Each row is a point. To make a cloud, some directions were put in groups of two or more. Within a group, all points are equally far from the middle, so they leave a hole (a ring in 2 directions, a hollow ball in 3). The other directions are filled evenly. Then the cloud was stretched, turned, moved and blurred a little. How many holes are there, and how many directions does each take, smallest first?
In the rows, 128 means zero.

Cloud:
[[166 108 169]
 [ 79  67 149]
 [181 112 121]
 [109 105 136]
 [157  69  77]
 [155 101  86]
 [185 144 117]
 [120  56  94]
 [156 128 175]
 [ 86  99 179]
 [170 177 126]
 [116 146 103]
 [124 139 179]
 [103  62  65]
 [120 147  86]
 [ 96  92 118]
 [151 129 141]
 [130 133 181]
 [130  54 143]]
Holes: 0

Cloud, 20 rows:
[[160  88 134]
 [ 78 121 152]
 [ 97  80 138]
 [ 91  83 133]
 [169 167 122]
 [120 185 101]
 [ 76 145 120]
 [115  73 140]
 [159 183 117]
 [165 173 116]
 [ 83  88 116]
 [ 85 133  97]
 [166 182 144]
 [117  71 140]
 [179 118  75]
 [ 99  58 116]
 [167 133  70]
 [166 131 149]
 [ 94 103  69]
 [152 134  61]]
Holes: 1 (2)

Cloud:
[[190 121 155  92]
 [199 135 142 159]
 [122 100  87  83]
 [119 181 133 180]
 [196 131 141 165]
 [156 143  72 154]
 [168 108 175  90]
 [175 173 174 140]
 [205 137 141 123]
 [167  98 149 182]
 [143 184 159 119]
 [131 175 159 185]
 [104 144 166 191]
 [183 105 144  85]
 [133 151 176 193]
 [130 193 126 141]
 [122 179 112 108]
 [149  89 173 175]
 [153 125  81  85]
 [149  66 156 115]
 [ 76 120 108 171]
 [ 96 146 141  96]
 [109 150 161  97]
 [165 107 177  91]
 [107 150 159  97]
 [131 128 184 190]
 [138 105  87  79]
 [163  92 170  93]
 [116 144 173  98]
 [126 107  85  81]
 [ 97  81  89 143]
 [147  98  92 176]]
Holes: 2 (2, 2)

Cloud, 53 rows:
[[169 100 142 154 121  93]
 [125 184 156 130  99  72]
 [166 119 133 101 103 180]
 [124 118 143 117  42 101]
 [116 177 115  67 120  87]
 [135 143  66 138  90 115]
 [137 147 193  71  93  87]
 [185 137 118 109 110  87]
 [ 71 147  87 120 116 102]
 [111 169  81 164 149 148]
 [132  70 165 119 142 117]
 [102 184  92 156 142 138]
 [129 161 119  34  67 104]
 [194 163 143 121  76 111]
 [ 96 136 125  50  60 149]
 [ 65 102 109 137 100 134]
 [ 98 116 193  98  80 136]
 [166 153 174 139  81 133]
 [121 158 109 100 180 110]
 [165 163 141 162 107  79]
 [169 153 173 119 162 143]
 [189 113 143  96  83 114]
 [128 167 149  83 137  77]
 [175 111 110 109  71 130]
 [125 119  61 158 158 134]
 [127 116  67 128 159 148]
 [ 71 152 112  89 110 159]
 [146 186 126  88  43 130]
 [123 208 159  78 105 100]
 [122 152  97  63 124  98]
 [156  83 150  76  90 118]
 [114 134 142  78  35 139]
 [158 166 183  42  85 111]
 [120 115 188  51  71 144]
 [126 165  73 129  82 103]
 [112 142 115 204 171 103]
 [151 103 113  96 119  85]
 [ 99  96 160 123 174 104]
 [120 209 113  95  87 100]
 [ 85 173 110 138 135  84]
 [161 119  97 115  73 148]
 [ 81 149 114  71  89 158]
 [149 138 184 105 158 105]
 [ 79 100 143 141 100  88]
 [ 66 102 163 120 112 146]
 [164 139 132 115 111 183]
 [ 77 108  90 175 127 123]
 [154 178 176  55 109 100]
 [ 87 141  95  86 147 106]
 [152 196 131  92  48 120]
 [147 146 127 107  45 149]
 [ 72 129 167 129 162 113]
 [ 76 125 113 143 115  76]]
Holes: 2 (2, 4)

Cloud:
[[108 162  76 112 140 138]
 [ 72 119  68 169 126 170]
 [156 131 180  84  46 114]
 [151 108 203  92 113 157]
 [156 111 188  73  90 146]
 [142 139 114 167 137  76]
 [ 69 113 155 142 172 162]
 [126 148 189 106 131 182]
 [ 80 147 163 126  82 135]
 [147 146 186  77 112  79]
 [132 160 103 166 102 166]
 [ 52 143 116 158 154 135]
 [108 165 167 132 195 138]
 [149  96 199 124 105 107]
 [174 138 111 116 152  69]
 [115 133 114 132 197 100]
 [196 124 177 175 146 139]
 [115 116 167 152 125  95]
 [138  68 117 159 127 150]
 [122 147 166 158 100 198]
 [146 130 146 137  38 133]
 [155  76 121 108  92 145]
 [170  67 126 155  88 148]
 [190 100 158 172 141 105]
 [117 136  65 167 138 174]
 [ 94  84 151 105  99 151]
 [ 57 163 102 149 158 140]
 [148  84 144 176  77 191]
 [160  75 158 114 120 135]
 [165  78 185 117 106 131]
 [134 120 186 148 162 192]
 [140 138 175  88 156 152]
 [117  96 183 125  57 159]
 [201 140 117 152 114 136]
 [108 160 203 108 142 120]
 [ 76 171 141 131 164 109]
 [165  88 114 188  88 178]
 [165 108  89 152  57 112]
 [162 105 143 210 129 173]
 [151 151 133 188 104 135]
 [133 113 165 159 182 107]
 [184 119  84 165 113 149]
 [ 62 148 120 123 149 187]
 [119 171 116  79 140 103]
 [162 131 209 103 117 162]
 [147 115 167 139  38 139]
 [107 130 169 198 146 163]]
Holes: 1 (6)
